Each row is a point. Each copy is the shape, with its points in the same order, stretched, turned, moved and blurred by noise. Is it also mirrored, or only turned?
(in the rows, 128 means zero)

Shape, 9 rows:
[[149 138 124]
 [ 94 165 206]
 [125 148 176]
 [113 135 107]
 [120  88 170]
 [181  92 125]
 [182 107 118]
 [111  85 137]
 [103 151 107]]
Copy 1, 9 rows:
[[127 138 124]
 [163 188  78]
 [151 164 103]
 [126 113 103]
 [204 134 119]
 [164 119 174]
 [140 132 168]
 [182  99 103]
 [113 118  85]]
Copy 1 is: mirrored
Copy 2, 9 rows:
[[144 107 151]
 [ 77 177 203]
 [101 137 188]
 [151 136 127]
 [ 71 106 138]
 [125  50 138]
 [138  56 139]
 [101 109 109]
 [160 156 138]]
Copy 2 is: only turned
Copy 3, 9 rows:
[[140 135 147]
 [200  51  89]
 [173  84 130]
 [124 152 110]
 [124  50 141]
 [ 98 107 194]
 [111 130 190]
 [109  81 135]
 [145 169  94]]
Copy 3 is: mirrored
Copy 4, 9 rows:
[[141 117 141]
 [124 206 142]
 [130 172 132]
 [116 117 156]
 [108 147 106]
 [142  94 100]
 [147  92 112]
 [ 99 125 121]
 [115 128 171]]
Copy 4 is: mirrored

Shape:
[[103 130 110 147 108 196]
 [179  80 104 111 112 177]
 [ 94 129 107 117 174 112]
 [175 131 152 154 123 186]
 [ 99 109 138  76 115 185]
 [178 111 134 136 121 158]
 [168 149 110 143 115 132]
 [160 132  98 138 168 184]
 [109 159 157 117 100 143]
 [ 89  72  95  97 163 110]
 [171 142 100 172 190 106]
 [146  87 114 120 126 167]]
Copy 1 (12 x 6):
[[146  96 168 103  71 128]
 [152 168 172 163 107  71]
 [ 80 106 103 128 121 130]
 [195 153 135  92 104 126]
 [ 80 114 185  84  80  77]
 [177 164 132 127 123 101]
 [164 149 141 136 140 156]
 [142 156 102 132  73 146]
 [123 107 165  64 127 138]
 [ 72 105 125 160 121  60]
 [172 152  47 155 137 173]
 [141 140 154 144 107  74]]
Copy 1 is: only turned
Copy 2:
[[175 105 111 107 143 123]
 [113 106  81  98 108  76]
 [183 162 144 154  97 131]
 [111  95  91 130 161 104]
 [174  75 138 113 101 101]
 [ 99 106  93 120 133 103]
 [ 92 134 111 104 142 126]
 [150 152 103 138 140  81]
 [135  83 144 116 132 149]
 [195 150 131 147  59 111]
 [120 195  99 172 135 122]
 [143 106  91 118 108  96]]
Copy 2 is: mirrored
Copy 3, 12 rows:
[[114 182 144 120 122 143]
 [144 226 130  73 143  54]
 [140 131  96  92 145 157]
 [155 165 139 107  80 107]
 [ 83 187 138  42 130 128]
 [152 177 133 104 110  73]
 [181 152 146 143 119  92]
 [189 188 122  79 130 142]
 [113 114 162 122  98 126]
 [ 97 180  77  70 172 106]
 [219 131  97 145 121 135]
 [125 202 120  80 131  80]]
Copy 3 is: only turned
Copy 4 (12 x 6):
[[103  59 102 115 114 155]
 [191  91 139 111 125 182]
 [103 136 116 133  88  84]
 [166  99 114 176 134 195]
 [132  61 188 124 109 126]
 [172 113 120 146 140 176]
 [122 149  98 127 150 171]
 [150 113 110 157  72 185]
 [ 95 105 140 144 158 129]
 [134 106 128  94  91  57]
 [141 178  54 163  98 152]
 [168  83 128 118 118 145]]
Copy 4 is: mirrored

Shape (14 x 8):
[[122 125 125 173 163  89  83 139]
 [ 95 111 152 110 108 154 154  85]
 [143 136  81  99 139 162 122 117]
 [107 121 161 128 108  95 138 137]
 [ 69  95 137 163 126 107 124 145]
 [116  71 162 163 102 104 154 154]
 [ 97  62 140 135 136  71 140 149]
 [ 91 122 151 119 132 112 185 153]
 [146 148 112 124 182 125  93  97]
 [150 157 104  94 140 181 147  86]
 [122 134 114 139 109 143 195  88]
 [160 126 106 131 174  92  84  87]
 [127 143 127  95  68 146 174 116]
 [136 179  59  83 133 146 126  66]]
Copy 1 (14 x 8):
[[104 131 123 160  70  91 111  96]
 [125 102 127 110 174 169 105 134]
 [168  73 147  97 135 127 106 148]
 [ 94 146 108 142 121 152 129 144]
 [ 71 124 146 148  95 153  99 114]
 [ 96 174 144 124  94 194 131 122]
 [ 85 147 117 118  73 176 125 107]
 [ 70 143 140 107 146 145 143 162]
 [151  96 105 127 116  73 112 111]
 [176  76 139  90 183 125 129 152]
 [124  83 166 118 169 165 176 142]
 [161  95  85 137  88  92 127  89]
 [143 108 141 116 173 180 148 185]
 [179  21 124 120 161 101 142 149]]
Copy 1 is: only turned
Copy 2 (14 x 8):
[[122  33 117 168 102  93 165 159]
 [131 200 136  86  83 115 123 115]
 [125 116 105 155 121 185 110  91]
 [136 155 132 145 101  85 102 181]
 [124 133  86 141  98  77 162 183]
 [161 163 134 142 130  75 156 194]
 [145 153 103 176 108  53 150 142]
 [181 186 102 153  80 109  95 158]
 [119  54 135 155  66 137 132  81]
 [142 134 133 115  90 194  96  67]
 [196 164 115  83 112 125  91 106]
 [116  42 144 163  94 108 136  71]
 [144 197 127 115 134 148  54 146]
 [116 102  96 112 107 170  55  45]]
Copy 2 is: only turned

Shape:
[[106 106 161 114 206 112 101 149 141 133 140]
 [114 128 164 103 152 110 114 119 109  99  78]
 [127  87 162 148 198 153 157 114 162  51  64]
 [139 119  16 150 116 132 102 129 111 132 125]
 [ 88 155  28 118 106 154 101 114 130 102 108]
 [113 157 163 145 114 113  96 164 115  50 112]
 [146 136 162 169 110 164 129 130 127 122 131]
 [ 70 140 167  94 203 123 137 134 111 124 132]
 [112 140 118 125  98 125 104 142 118 127 108]
 [142 136 132  87 161 119 126 151 118 122 122]
 [128  93 166 120  92 132 108 151 115 130 145]
 [143 133 145 100 125 111 103 107 148 125 148]
 [121 128 139  87  97 123 143 154 155 124 114]
 [121 135  95 123 103 177 115 141 124 133 151]
 [123 160 154 232  95 118 103 170 128 139 136]
 [136 129 165 100  91 110 199 145 113 130 153]
 [147 138 139  96 112 135 102 159 125 121 102]]
Copy 1, 17 rows:
[[103 113 118 109 195 131 130 158  89 164 184]
 [ 84 139 122 109 124 110 129 153 104 186 179]
 [ 29 114 175 153 124  32 132  93  97 201 144]
 [216 136  56 123 134 141 184 126 201 115  40]
 [188 114  53 136  99 119 194 163 174 133  56]
 [ 36 108 129  99  86 145 169 160 150 178 120]
 [107 126 153 125  96 131 160 114 104 124  96]
 [ 85 122  96 111 185 102  96 169  72 143 203]
 [138 133 100 123 105 158 172 164 136 153 105]
 [121 109 111 117 135 131  93 146 134 155 144]
 [121 132 150 147 102 176 174 157 119 144 147]
 [134 122 151 110 121 123 136 166 131 142 134]
 [112 115 148 159  96 135 130 169 130 169 112]
 [173 104  99 149  97 154 171 145 138 105  87]
 [ 96 147 115  86 136 177 204 136 118 128  47]
 [ 87 144 168 155 102 117  71 152 132 110 117]
 [126 107 123 128  87 164 140 151 132 175 124]]
Copy 1 is: only turned
Copy 2:
[[116 150 167 127  89 200 151 175 155 155 148]
 [114  85 137 145 101 179 168 139 180 150 124]
 [119 104  99  79 123 202 168 159 216 181 211]
 [167 119 141 174 180  58 119 120 147 153 155]
 [145  84 133 164 198  53 110 147 206 142 104]
 [111  92 123 169  97 181 128  90 220 159 122]
 [134 139 110 121 123 155 117  96 163 100 165]
 [ 85 112 171  85  68 160 131 184 170 133 105]
 [120 103 122 176 143 134 120 128 164 128 113]
 [101 122 146 126 127 141 142 131 142 146 116]
 [152 128 128 158 114 178 100 131 116 121 131]
 [142 158 115 155 130 148 152 115 147 130  99]
 [103 127  82 142 150 147 115 146 135 134  94]
 [151 125 138 126 170 101  82 133 147 108 124]
 [107 157  98 191  81 176 116  88 177 102 188]
 [ 99 134  82  98  82 108  92 112  94 117  74]
 [116 107 129 162 160 167 130 117 154 136 123]]
Copy 2 is: mirrored
Copy 3, 17 rows:
[[178 111 172 185 142 113 157 110 169 106 131]
 [174 156 198 132 106 150 160 115 133 148 126]
 [162 222 210 112 164 201 226  93 180 139  93]
 [ 69 149  38 129 134  78 139 108 136 196 113]
 [ 78 219  55 124 113  76 112 128 137 187 106]
 [206 187 188 125 113  91 146  76  57 143 132]
 [147 139 168  77 140 128 152  90 104 113  86]
 [164 137 208 184 133 119 138 133 161 108 108]
 [143 152 118 120  91 101 136 115  96 142 116]
 [149 120 137 187 133 158 136 129 140 147 106]
 [158 143 145 104  90 124 132  72  92  90 155]
 [159 122 129 135 140 152 130 125 119 114 146]
 [144 174 108 146 108 156 134 135 110 111 117]
 [ 99 164  82 115 123 101  99 100 130 130 100]
 [189  98 141  94 131  34 175  90  56 115  90]
 [124 132 163 135 139 180 146 137  62  79 113]
 [160 142 113 143 103 144 121 101 112 146 106]]
Copy 3 is: mirrored
Copy 4, 17 rows:
[[167  66 126 113 118 106 134 138  90 134 155]
 [100  68 167 161  91 155 127 153 112  86 111]
 [ 31 103 166  96   9 148 139 101  49  86 104]
 [ 55 176 171  96 151  60  79 136 148 127  95]
 [ 57 173 161 133 118  49  92 174 146  46  83]
 [ 95 114 151 182  91 114  64 133 155  46 196]
 [ 98 173 173 131 116 136 145  99 133 106 163]
 [167  75 138 142 130 130 158 172  51  79 143]
 [107 138 150 147 141 126 107 158 164  89 127]
 [119  69 147 120 143 127 131 116 120  95 118]
 [111 102 112 133 156 139 134 158 175 117 164]
 [128  89 120 158 135 103 143 109 172 114 128]
 [121  97  90 117 138 160 134 125 164  81 105]
 [ 93 161 149 113 166  79 144 140 146  76 142]
 [168 231 167 145 125 141  73 103 153 138 223]
 [116 115  78 138 186 217 159 111 133  97 141]
 [106  85 157 118 140 130 119 123 172  77 125]]
Copy 4 is: mirrored

Shape:
[[123 103  91 110  80  91  87  82 135 123 148  93]
 [141 160 157 113  82 120 142  89 135 154 127 101]
 [109  60  80  83 113 106 140  88 112 111 162 186]
 [ 97  89 183 152 138  86 147 189 175 141 115 116]
 [142 159 142 158 131 110  85 166  88 155 120 119]
 [171  73 106  83  84 168 123 130 190 138 112 168]
 [156 126 113  82 140 145  79 149 117  72 159 131]
 [ 85 105 107 160  73 167  89  88 108  85  66 115]
 [117 123 121 144 149 127  86 143 165 154 137 149]
 [154 164 114 115 161 141 148 184 131  95  87  90]
 [ 94 127 102 161 142 123  98 148 113 158 173 131]
 [ 91 155  80 118  81 166 179 190 197 122 158 143]
 [180 137 139 111 126 187 180 105 168 112 131 142]
 [158 168 157 100 157 100 150 129 140 153 115 183]
 [193 158 115 153 130  97 100 124  96 106 105 193]]
Copy 1:
[[110 182 132 184  74 104 152  73 163 120 110 144]
 [130 155 119 137 157 129 142 133 149 108 132 196]
 [162 131  81 118  58 142 149  63 104 143  78  94]
 [129  93 131 113 199 112 120 147  76 181 181  99]
 [ 83  88 147 110 130 103  88 141 132 112 140 119]
 [183 119 128 169 104 202 194 109 121 101 108  93]
 [152  76 145 171 101 117 160  83 151 124  67 152]
 [100 139 108 141  18 158 157  75 150 130 157 157]
 [135  97 129 128 168 116 117 113 145 111 157  81]
 [129  56 141 128 113 108 155 199 135 191 111 170]
 [116 105 144  93 143  97  99  94 153 120 146  77]
 [200  72 184  97 164  95 215 134 111 120 147 106]
 [217  92 121 137 145 169 159 166 144 116 126 201]
 [153  58  80  85 186 120 117 172 108 120 117 135]
 [131  67 112 113  64  98  90 167 101  77 103 120]]
Copy 1 is: mirrored
Copy 2:
[[117 124 177 168 127 113 198 102 124 133 107 128]
 [105 148 126 161 112 133 133 136 125 169 114 124]
 [ 92 162 211 110 113  93 165 146 157 115 143  99]
 [ 70  97 134 125 165  98  77 120 150  78 101 112]
 [182  89 104 105 107 105 139 127 108 126  99 104]
 [ 98 204 173 156 170 156 131 160 178  93 176  96]
 [147 158 191 126 123 147 160 138 120  86  92 111]
 [141 120 134  64 171 136 167  98 170 161 103 170]
 [133 138 150 119 155 103 117 116 115  95 152 138]
 [148 133 105 112  91 131 126 161 161  71  73 124]
 [137  79 142 101 123  90 158 136 100  96 118 135]
 [ 71 124 110  85 183  75 147 206 144  53  91 161]
 [ 62 212 139 125 113 175 101 155 147 111 141 119]
 [133 196 130 118 103  95  74 145 131 135 150  99]
 [163 178 107  60 107  96 131  98 114 147 121  74]]
Copy 2 is: only turned

Shape:
[[127 152 112 153 193 135 182  89 142 151 142 103]
 [106 101 127  88  77 135 136 157 162 120 153 145]
 [119  69 156  76 138 119 117 171 196 140 146 140]
 [149 143 149 133 145  88 133 149 140  80 103 118]
 [168 164 156 133 156  91 138 157 118 163  95 160]
 [ 93 124 150  68 130 149 129 103 160 142 154 136]
 [125 161 100 144 154 163 156 119 163 169 120 108]
 [168  96 139 122 125 104  86 167 158 116 156 129]
 [112 176 100 138 192  87 120 152 138 148  72  88]
 [ 96  84 133  91 129 135 149 192 160  98 146 172]
 [ 89 133 147 184 160 187 147 116 154 176 128 121]
 [127 171  80 163 173 108 109 119 129 130  94 137]
 [113 163  87 152 188 160 149 120  97 194 154 110]
 [134 146 148  82 108 115 106 187 216  98 156 166]
 [134 151  98 149 146 167 176 119 126 187 102  77]
 [161  90 145  81 131 148  95 149 162 105 100 169]
 [139 144  77 157 187 144 182 103 156 185 115 127]
 [139 176 106 136 203 179 155 143 125 146 123  95]]
Copy 1:
[[160  88 158 153 161 106 100 166  93  91 129  59]
 [126 135  82 152 145 151 163 125 128 108 147 187]
 [108 102  96 122 146 208 125 170 104 114 173 166]
 [131 103 132  98 134  90 118 160 138 147 149 126]
 [162 122  91 105 123 112  83 163 137 178 123  72]
 [160  88 128 152 148 168 126 130  96 112 145 169]
 [147  95 129 166 138 122 145 171  88 111 121  72]
 [109 146 118  98 124 178 127 127 113 133 174 132]
 [157 118 154 132  83  99 106 225 115 125 145  99]
 [ 87 117  74 170 149 141 116 138 122 123 165 191]
 [112  57 106 168 126 142 117 141  95  85 111  72]
 [152 135 171 162  85 111  97 162 125 139 149  78]
 [158 136 136 177 116 108  88 145  78  91 112  73]
 [139 105  75 131 123 176 152 129 115 147 226 157]
 [144 107 131 149 152  85 155 191  95 104  68  71]
 [ 98 103 134 127 143 170 130 136 116 193 129 154]
 [156 108 150 181 155 126 111 187  96 111 113  30]
 [129  88 143 155 141  78 110 170  67 136 120  80]]
Copy 1 is: mirrored
Copy 2, 18 rows:
[[124 164 125 112 108 192 132 119 196 112 126 152]
 [157  78 155 173 145 120 164 149  92 135  93 107]
 [166  95 202 146 120 120 194  66  61 122 107 112]
 [209 185  91  97 106 114 136 130  95 115 110 139]
 [162 195 117 131 117  60 163 141 101 106 137 163]
 [150  79 163 164 148 121 153  90 163 107 139 104]
 [126 161 143 149  89 164 123 135 185 154 130 132]
 [170 116 162 122  90 127 165 129  33  93 139 110]
 [160 230 139  78  77  96  82 116 157 128 110 152]
 [189  62 161 140 123 105 197 117  77 147  65 163]
 [150  99 162 167 131 187 105 103 158 156 143 172]
 [147 177 107 118  56 113  87 135 152 102 104 163]
 [ 92 121 160 103 107 147 111 158 196 120 155 168]
 [230 134 184 175  75 100 202 142  89 118 110 108]
 [ 92 172 117 126 122 164 106 146 181 175 137 127]
 [176  87 110 148  84  78 179  70  65 128 131 113]
 [ 86 171 130 141  76 175 140 117 186 130 101 154]
 [150 153 129  84  68 144 136 138 198 162 162 156]]
Copy 2 is: mirrored

Shape:
[[117 123 150 128 140 148 142 118  78 161 101 101]
 [138 127 103 127 119 111 131  78 100  84 142 141]
 [101 140 108 133 135 159  80 116 162 115 169 118]
 [116 119 120  88 107 107 189 134 159 172 165 121]
 [128 101 129 135  92 137 167 160 148 107  63 103]
 [134 152 136 129 109 138 120 155 137 122 186  76]
 [115  79 124 153 112 103 165 110 101 129 144 101]
 [ 88 115 105  98  87 132 144 142 154 162  90 107]
 [168 118 164  95 135 159 156 152 170 128 190 160]
 [151 163 172 116 136 123 175 120 177 123 157 119]
 [157  80 103 164 118 141 116 162 110 155 125  83]
 [133  81 102  94  79 111 107 132 147 175 156  90]
 [200 120  82 155 134 151 139 146 154 157 200 149]
 [119 165 101 162  74 159 128 150 166 120 146 155]
 [136 122 101 133 111  97 144 167 150 113 133 137]
 [153 117 111  99 130 168 136 137 130 141 158 150]
 [142 130 154 144 129 142  93 100 109 119 144 123]
 [139 149 123 108 136 196 116  73 123  86 139 151]]
Copy 1 (18 x 12):
[[147 158 114  94 136 104 157  83 122  69 148 119]
 [142  94 100 114 133 126 102 102  47 133  49 148]
 [ 94 138 117 114 125 149 123 105 109 234 118 165]
 [112 120  85 148 144 183 175 156 123  69 137 246]
 [153  71 171 106  94 119 159 149 138  93 155 154]
 [104 131 109 120  88 107  77 129 125 140 155 188]
 [145 124 110  77 131 120 146 155  90  63 107 172]
 [161 100 125 134 146 160 193 140 129 143 169 205]
 [ 48  98 100 144 121 150 137 118 164  98 138 165]
 [ 80 129 127 158  60 153 131 132 118  86 113 186]
 [124 126 140  48 174 126  87 144 155 104 198 124]
 [119 113 103 130 201 146 137 177 109 133 200 198]
 [ 82 123  82  76 181 209  55 125 165 138 148 147]
 [159  93  93 127 101 191 132 109 164 214 114 150]
 [134  94 139 124 146 157  99 148 140 107  99 194]
 [ 94 101  91 109 170 158 126  93 145 131 146 157]
 [114 141 116 117 125 109 120  99 102 141 112  83]
 [107  92  91 115 101 135 142  47  73 207  97 114]]
Copy 1 is: mirrored
Copy 2:
[[135 136 106 146 125  90  36 119 131 180 114 131]
 [144 151 119 158 132 173  87  74 169 110 155 119]
 [179  84 141 136 131 143 122 144 120 106 144  91]
 [ 79 129  98 153 101 115 131 168 121 112  49  86]
 [120 124 119  95 148  76 165 107 151 203 104  92]
 [126 128 184 127 139 122  91 165 119 123 141  84]
 [114 150 107 128 107  79  91 124 173 142 142  80]
 [117  88  99 146 154  82 157 119 134 145  68  91]
 [ 85 153 102  82 114 138 107 154  71 106  89 108]
 [104 131 139  99 104 162 135 190 125 134  64 134]
 [168 167 128 114 143  31  91 128 109 163 164  59]
 [141 126  97 120 160  48 132 131 136  79  72  60]
 [163 210 116 125 112 131 110 169  61 120 159  74]
 [129 124 137 146 175 178 155 160 105 156 172 105]
 [123 150 147 130 133 108 170 112 125 130 141 100]
 [129 160 105 138 131 132  85 114  88 119 116  96]
 [160 131 130 115 149 131  70 130 138 127 157 130]
 [162 125 114 128 151 212  63  87 124 132 136 124]]
Copy 2 is: mirrored
Copy 3:
[[153 183 114  78 113 168 131 145 123 154 142 117]
 [121 106 132 109  88 124  83 158 146 164 168 174]
 [124 100  72 161 109 129  81 118  66 122 136 100]
 [106  93  50  99 105 162 122 140 189 135 115 156]
 [140 172 119 148 101 107 160 132 161 183 100 145]
 [103 110  74 129 130 126 100 170  74 146  83 125]
 [139 145 119 122  68 167 106 179 170 157  91 180]
 [123 166  59 131  82 117 134 126 181 133 119 102]
 [109  74  98 101 178 146 114  77 120 174  99 179]
 [121  86  71 129 180 141 158 144 122 164 129 160]
 [137 135 128 109  50 147 129 131 110 157  54 135]
 [108 124  63 113  31 120  91 120 147 104  74 165]
 [121   7 113  89  88 136 112 107 114 168  63 155]
 [123  72 104 151 119  79  99 139 140 139  90  93]
 [ 83  85 103 145 104 120 138 140 163 143  98 151]
 [114 101 103  80 120 139  95  89 121 172 125 134]
 [149 134 127 113 116 129 100 127  84 138 127 147]
 [141 115 121  96 143 114  70 103  89 193 191 116]]
Copy 3 is: only turned

Shape (17 x 12):
[[136  95 129 169 122 136 129 108 103  93 127  79]
 [143 131 112 156 116 114  93 108  84 165 152  71]
 [ 85 103  81 135 139 167 167 104 135 154 125 120]
 [168 116 130 115 122 103  77 113 146 129 120  91]
 [ 45 147  86 111  95  86 113 160 119 118 146 165]
 [170 128  97  60 154 138  70  73 169 126 150 107]
 [170 114 162  88 107 100 115  90 104 117 163  75]
 [165  43  91 150  93  61 159 103  96  58  83 124]
 [110 125 171 126 133  99 154 108 132 165 139 140]
 [114 114 105  84 120  67 140 129 130 127 140 117]
 [ 88 100 145 159 159 104  77  94 159 127 146 150]
 [136 113  65  60 151 145 148 147  82 146 106 135]
 [ 78 139 109 109 136 130 161 100  84 161  88 121]
 [103 128 164 105 163 131 138 105 192 129 144 107]
 [ 78 116 107 141 133 129 149 115 130 108 171 137]
 [128 187 130 118 153 130 134 103 126 167 150 127]
 [113 125 114 130 111 144  96 105 139 163 118 173]]
Copy 1, 17 rows:
[[135 140  90 145  93 138  95 123 130 184 168  93]
 [123 102  77 129  94  92 132 171 118 155 205 134]
 [158 176 129  92 109 125 126 103  88 214 144 156]
 [131 137 112 153 127  95 103 132 142  84 170 118]
 [105 122 127 179 176 125 176 113 107 158 127 177]
 [143 175 151 113 176  92 120 163 107  89 194  92]
 [ 90  97  86 103 139 102 104 137 118 117 177  58]
 [ 90 140 100 182  75 111 151  24 165 147 166  22]
 [134  86 118  86 118  99 111  90 123 132 121 131]
 [ 96 126  99 142 143  98 150  94  93 111 132 103]
 [187  97 135 152 154  81 111 107 118 141 163 141]
 [117 197  98  98 122 166 202 111 133 144 153 135]
 [121 131 137  74 101 160 150  94  96 156 166 155]
 [166 140 128 106 156 118  56 117  84 121  99 123]
 [147 133 121 132 143 119 135 116  93 211 130 118]
 [140 116 151  80 117 127 128 164 103 127 140 135]
 [152 139 160 107 140 100 139 109 164 144 169 187]]
Copy 1 is: only turned
Copy 2, 17 rows:
[[130  99 116  89 124 139 167 149 108 154  90 110]
 [187 119 117  82 111 197 120 105 106 175  70 124]
 [118 172 164 160 141 114 182 143 141 156  65 159]
 [157  77 119 111 128 143  87  59 114 130 110 109]
 [116 176 117 140 121 151 160 136 138 164 155 237]
 [189  40 123 187 162 150  56  60 157 118 101 110]
 [165  34  80 143  82 185  66 102 105 110  91  79]
 [ 15  76  55  60 122 116 170 132 185 109  89 147]
 [139 150 151 155 105 140  95 134 109  97  91 105]
 [118 109  85 143 111 151 124 100 145  93 107 166]
 [176 117 185 127 158 138 118 153 131 123 109 145]
 [133 109  74 155  99  93 154  93 208 139 109 165]
 [120 175 135 133  91  89 106 140 129 160  67 160]
 [161 127 166 192 145 123  97 128  73  86  94 111]
 [134 142 137 163 146 159 172 178 128 133 105 164]
 [178 156 130 164 138 154  65 121 107 143 104 106]
 [135 151 182 148 126 130  99 108 153 171 121 129]]
Copy 2 is: mirrored
Copy 3 (17 x 12):
[[157  84  90 140 110 145 116 126 114 156 146 132]
 [159 129 108 186 133 154 108 175  96 119 127 166]
 [141 211 185 168  98 105  93 125 122 143 156 116]
 [144  79 109 175 140 186 158 125 113 124 127 175]
 [128 179 119 108  89 144 112 122 232  92 128 168]
 [104 110 177 202 146 156 146 127  71 139 107 208]
 [160  98 114 163 145 143 171 165 102 152  90 188]
 [218  32  73 161  63 202 135  93 166 160  66 114]
 [165 216 140 125 128 142 143 101 143 107 104 147]
 [168 155 124 173 107 140 159 121 154 129  80 173]
 [148 173 100  93  92 195 124  77 152 102 151 174]
 [ 83 178 188 224 151 164 103 172 143 159  88 141]
 [130 238 181 160 158 137  79 122 175 145 139 135]
 [122 180 150 124 130 103 163  65 121 130 138 162]
 [145 178 141 114  75 116 105 119 145 123 121 143]
 [109 197 172 154 177 121  94 133 109 103  98 170]
 [126 173 162 123 133 188 118 126 150  96 155 150]]
Copy 3 is: mirrored
